Every row gives one point. Two turns around zero, p and q, are shown by what they do to some points. Write where each new point lands after one turn and then the other. Backwards means that the second turn is done in reverse. Each puzzle has new turns, and all numbers are rounded.

Turn p:
[-.34, .15, .34] -> [-.16, .03, .48]
[.28, .19, -.13] -> [-.20, .03, -.30]
[.02, .20, .11] -> [-.22, .06, .05]
[.58, -.70, -.13] -> [.64, .39, -.53]
[-.54, .17, -.19] -> [-.08, -.51, .31]
Turn q:
[.22, -.46, .07] -> [.09, -.49, -.11]
[-.59, .10, -.08] -> [-.52, .23, .22]
[.19, -.47, .50] -> [.23, -.62, .27]
[.07, .47, -.37] -> [.05, .53, -.28]
[.11, .35, -.12] -> [.15, .34, -.10]
Where do these land?
p, then q: [.41, .40, -.26] -> [-.55, .18, -.25]
q, then p backwards: [-.70, -.39, -.20] -> [-.09, .82, .04]
p, then q: [.16, -.23, .23] -> [.25, .26, -.01]
q, then p: [.13, .22, .23] -> [-.18, .28, -.10]

Turn p:
[.28, .41, .17, -.15] -> [-.19, -.12, .12, -.48]
[.01, -.19, .32, -.13] -> [.03, -.36, -.16, .04]
[.15, .32, -.23, -.01] -> [-.06, .27, .14, -.29]
[-.23, -.11, -.45, -.03] -> [.09, .44, -.17, .19]
[.19, -.02, -.25, .09] -> [.22, .19, .13, -.08]
[-.40, -.42, .44, .23] -> [-.08, -.43, -.06, .62]
Turn q:
[.23, -.35, -.22, -.03] -> [-.30, -.15, -.19, -.27]
[-.33, .38, -.06, -.17] -> [.15, .05, .48, .17]
[.49, -.13, .37, .15] -> [-.10, .29, -.56, .08]
[-.09, .28, .43, .01] -> [.32, .34, .01, .24]
[.00, -.03, -.33, -.08] -> [-.22, -.19, .16, -.08]
[-.19, -.36, .26, -.12] -> [.26, .11, -.10, -.39]
[-.10, .21, -.44, .23] -> [-.12, -.43, .20, .25]
Where do these land?
q, then p: [.28, .26, .09, -.11] -> [-.30, .13, .22, .09]
q, then p backwards: [-.31, -.29, .08, -.06] -> [.42, -.01, -.03, -.13]
p, then q: [.12, -.26, -.42, .02] -> [-.32, .12, -.09, .37]
q, then p: [.09, -.21, .09, .14] -> [.13, .23, -.09, -.05]
p, then q: [-.38, -.26, .09, -.19] -> [-.07, -.50, -.01, .05]
p, then q backwards: [.20, .75, .07, .20] -> [-.02, -.11, -.40, -.69]
